Rows are points. Two turns around zero, p and q, are shown by what they do to some points. Write where each new point lands after one turn and then the other. Backwards means that the second turn is done in reverse. Each puzzle has new turns, and all numbers are rounded.
In the rows, 128 means zero.

Turn p:
[138 139 119] -> [141 130 117]
[130 155 156] -> [148 153 150]
[127  80  65] -> [93 80 76]
[125 124 150] -> [126 130 150]
[103 142 120] -> [114 152 118]
[146 127 158] -> [146 122 157]
Turn q:
[163 129 121] -> [160 112 129]
[105 125  85] -> [123 146  83]
[ 93 144 149] -> [ 98 155 145]
[151 114 158] -> [130  98 155]
Where do these land?
q, then p: [116 153 100] -> [152 146 103]
p, then q: [104 108 166] -> [ 92 135 161]
p, then q: [165 108 121] -> [130  87 115]
p, then q backwards: [159 136 101] -> [151 117  95]
q, then p: [113 132 105] -> [131 139 103]
q, then p backwards: [112 130 175] -> [102 104 163]

Turn p:
[151 116 109 131 165 125] -> [147 130  89 134 145 142]
[119 115 112 106 104 166] -> [119 110 136  89 104 150]
[103 134 136 125 181 118] -> [101 131 108 139 177 128]
[124 103 182  77 148 122] -> [138 108 146  89 185  98]
[105 103 157 121 102 120] -> [123  94 159 123 128 102]
[139 157  92 132 124 111] -> [123 161 102 136 101 123]
[147 125 118 160  82 130] -> [150 125 146 148  79 133]
[136 170 117 172 118 134] -> [122 165 139 166 103 149]
Turn q:
[152 161  97  98  92 122] -> [155 164  88 108 109 107]
[117 112  98 108 155 150] -> [144  88 106 117 132 149]
[125 160 121 127 123 156] -> [126 150 105 125 122 157]
[159 142 118 117 123 144] -> [155 148 122 109 125 138]
[ 86 146 167 133 101 149] -> [ 67 146 127 126 107 145]
[159  94 117 157 130 122] -> [164 117 164 145 119 122]
[132  90 154 164 112 135] -> [119 121 181 141 103 131]
[ 84 112 129 145 165  83] -> [101  87 127 170 162 105]
[138 135 152 103 150  90] -> [120 132 133 111 172  96]
Where do these land?
p, then q: [135  83 144 112 162 158] -> [156  85 142  96 145 150]
q, then p: [158  92 138  87 136 148] -> [154 117 129  75 149 108]
q, then p backwards: [118 157 129 176 108  87] -> [122 168 134 169 134  84]
p, then q: [ 96 170 138 142 110 118] -> [ 78 146 124 153 130 124]
q, then p backwards: [102 125 106 139 104 113] -> [118 124 104 148 116  99]
q, then p: [166 110 158  97 129 155] -> [138 138 145  74 155 113]
q, then p backwards: [111 144  99 123 152  97] -> [129 108 124 135 165  95]
q, then p: [138 142 111 147 124 148] -> [138 144 139 129 112 153]

Turn p:
[159 147 115 153  91 136 138 112] -> [142 139 156 126  86 132 138  98]
[158  82 146  97 116  85 127 107] -> [142  93 157  99 123  81 117 164]
[112 119 153 137 181 151 129 100] -> [118  99 121 115 184 143 134 102]
[ 71 147 123  97  93 152 135 114] -> [ 88 159  99  90 112 150 157 143]
[133 144 134 149  95 152 119 160] -> [121 140 132 147  93 165 110 125]
[122  98 115 132 160 136 114 126] -> [128 101  99 133 147 114 118 116]
[118 128 129 129 156 127 164 145] -> [143 121 119 149 152 140 156 140]
[156 154 114 101 115 148 108 183] -> [163 165 108 140 105 152  86 147]
[123 135 123 158 144  65 117 104] -> [106 136 162 153 150  74 136 115]
Turn q:
[ 99 140 123 111 104 153 142 130] -> [112 155 126 111 117 134 162 118]
[ 90 150 153  92 114 124 107 129] -> [ 73 151 153 112 119 122 129 130]
[152  99 154 168 143 123 152 116] -> [170 100 144 166 130 109 134 126]
[154 105 132 157 178  89 132 134] -> [153  89 130 168 156 128 101 158]
[110 161 122 104 136 168 120 117] -> [107 151 141 103 143 155 138  96]
[135  92 146 195 153 114 106 136] -> [149  72 139 180 104 141 109 134]
[146 144 129  99 102 146 106 132] -> [126 146 134  84 114 124 111 116]
[153 141 147 201 132 105 151 106] -> [171 133 128 201 122 115 109 110]
[113 137 139  80 118 146 128 160] -> [108 151 150  84 124 136 144 150]
[123 139  79 104 109 125 135 144] -> [121 151  83  99 131 139 135 142]
[133 100  85  96 119 114 131 104] -> [118 110  81 100 149 103 136 128]
Where do these land?
q, then p backwards: [164 156 106 135 124 110 121 149] -> [146 141 123  96 133 143 101 159]
p, then q backwards: [ 88 133 162 129 101 130  96 116] -> [ 92 146 131  93 130 119  87 137]
p, then q backwards: [119 162 134  95 149 146 160 135] -> [131 147  99 116 145 148 167 152]
p, then q: [157 142 126 159 111 139  84  97] -> [ 90 124 140 127 120  90 108  85]
p, then q: [ 85 119  86  94  85 108 100  87] -> [ 69 175  84 120 134 106 135 164]
q, then p: [129 121 166 152 158 114 146 137] -> [125  99 158 161 136 148 114 124]
p, then q: [156 130 141 117 109 119 119 121] -> [122 132 150 112 115 111 110 135]
p, then q: [158 106 119 118 161 150 129 184] -> [173  91 105 113 113 157  96 121]
p, then q: [157 114 103 131 168 121 120 143] -> [150  99 108 142 138 125  89 126]
p, then q: [101 116 136 162 105 138 168 157] -> [154 129 124 144  94 140 181 122]
q, then p: [ 94 110 128 116 137 134 164  82] -> [130 111 135 141 159 112 186 125]

Turn p:
[116 137 131 158 161 176 134 157 155] -> [102 126 142 175 112 177 139 115 118]
[100 142 130 121 121 126 102 111 123] -> [123 144 154 121 143 112 136 115 146]
[ 99 141 129 102 122 145  91  85 123] -> [124 150 161 112 125 104 132  96 171]
[171 166 168 169 169 133 175 165 154] -> [128 140 132 157  94 196 124 191  87]
[ 94 117 148 112 149 114 111 139 125] -> [ 97 120 143 107 157 140 128 129 144]
[142 157 122 179 153 113 143 147 165] -> [137 163 118 158 135 173 144 148  90]
[136 104 132 111 129 118  80  93 133] -> [131 149 112 115 144 115 110 115 181]
[145 126 119 105  97 120 136 148 137] -> [114 123 102 126 116  96 133 142 114]
[134 111  85  94 118 119 147  88 116] -> [154 123 104  85 111 103 127  89 125]
[136  89 144 140  79 109 161 137 101] -> [159  71 109 127 140 100 138 160 124]
[136 119 100 118 112 134 125 139  76] -> [137 101 132 128 133  92  94 108 108]
Turn q:
[156 146 134  61 112 144 155 113 159] -> [158 121  94  66 124 142 145 143 165]
[103 101 127 142 119 114 122 122 103] -> [134 126 155 148 117 112 131 101 111]
[161  92 150 153 125 143 106 177 147] -> [ 68 133 153 107 102 128  91 144 126]
[ 53 150 112 118 113 140 135 123 153] -> [141 107 157 144 153 153 195 133 136]
[102 109 146 148 190  99 142 144 156] -> [132 122 175 146 168  95 102 169 135]
[163 127 111 123 122 114 102 129 137] -> [101 124  98 124 119 110 119 119 146]
[133 105 116 125 152 141 128 114 114] -> [134 139 135 123 148 126 106 101 132]
[103 190 150 153 107 151 110 120 106] -> [125 162 108 157 124 160 173 146  88]
[135 124 131 123 130 112 140 102 153] -> [147 131 126 131 123 116 127 137 162]
[137 131 116 129 107 125 111 137  32] -> [131 128  98 136 109 123 120  72  52]
[163 132 115 134 132 124 156 127 148] -> [135 115 109 128 122 141  97 143 155]
Where do these land?
p, then q: [118 134  83 105 137 153 121 150 146] -> [162 138 131 163 129 131 160 100 125]
q, then p: [151 158 170 155 158 135 131 128 109] -> [110 147 158 153 142 111  94 128  90]
q, then p: [139 113 156 195 132 133 144 131 121] -> [124 140 165 181 149 108 122 152 140]
p, then q: [110 115 177 139 151 132 113 113 123] -> [107 145 155 100 139 141 128 160 148]
q, then p backwards: [123 111 182 161 134 142 143 136 138] -> [144 185 161 132 143 129 127 126 115]
q, then p: [148 115  90  88 115 110 110 137 136] -> [132 126  92  90 138 125 151  98 145]
p, then q: [113 136  67 109 117 103  91 124 132] -> [168 133  91 159 163  96 143 123 133]
q, then p backwards: [116 130 161 157 163 122 176  98 122] -> [161 158 144 181 126 116 115 106 101]
p, then q: [152 124  89  87 109 130 113 105 151] -> [144 100  89 152 123 116 161 114 156]
p, then q: [116 167 101 103  89 116 120 129 155] -> [174  97 104 154 124 115 144 147 109]
q, then p backwards: [129 122  99  83 116  98 126 158 130] -> [108  86 122  98 103 127 154 136 109]
q, then p: [122 110 162 154 114 161 148 128  75] -> [148 126 176 145 105  90  94 145 144]
